Each wall is flat, endless, passes through zero and stands at right angles to its row. A trip goes straight from one point to another. List the walls that it crosses, first one first.

Walls:
(1): [0.8 3.0]
(2): [2.0 5.6]
(3): [-5.1 -1.0]
(4): [-1.6  0.9]
(5): [-2.3 -1.4]
(6): [-6.4  3.8]
(7): [-4.2  1.2]
(8): [-2.2 -5.2]
Trips:
[0.1 1.3] to [3.9 5.7] -> 7, 4, 6
[0.3 1.9] to [-2.9  2.5] -> 3, 5
[-0.8 -3.7] to [ 4.6 -3.8] -> 3, 5

Walls:
(1): [-0.4  4.5  3.0  0.2 -0.8 -1.3 -4.0 -7.1]
(2): [-2.3  4.9  0.6  3.3  0.4  0.4  3.5  2.4]
(3): [-4.8 -7.2 -4.5 -2.5 -2.0  5.3 -4.8  2.3]
(4): [-3.1 -3.5 -1.3  2.1 11.3  0.5  3.9  3.0]
(5): [-2.9 -0.2 -1.1  0.6 -0.2  4.1  0.9 -2.4]
(6): [ 2.6 -1.1 -1.1  0.4 -0.6 -3.0 -1.4  0.0]
(7): [-1.8  2.7 -1.5  4.1  2.0 -1.9  1.1 -1.4]
(8): [ 0.5 -3.2 -0.9  2.3 -2.1 -4.8 -5.6 -0.6]
(9): [-1.3 -0.2  2.4  1.0  2.7  5.1 -0.1 -1.5]
Trips:
[ 0.6  2.4  2.8 -1.9 -2.6  0.0 -5.4  0.6] to [ 6.0  1.0 -0.4 -1.8 -1.6 -7.8 -5.1  1.7] -> 3
[ 7.3  0.1  5.6 -0.8  3.2  4.3  0.6  3.2] to [ 2.4  3.4 -1.0  2.3 -0.6  3.6  4.7  0.6] -> 2, 5, 7
[-0.7 -2.9 -3.1  0.3  0.5 -4.1 -2.1  0.5] to [ 0.4  2.3  3.1  2.4 -1.9 -1.4  2.5 -7.9] -> 1, 4, 3, 5, 2, 9, 6, 8
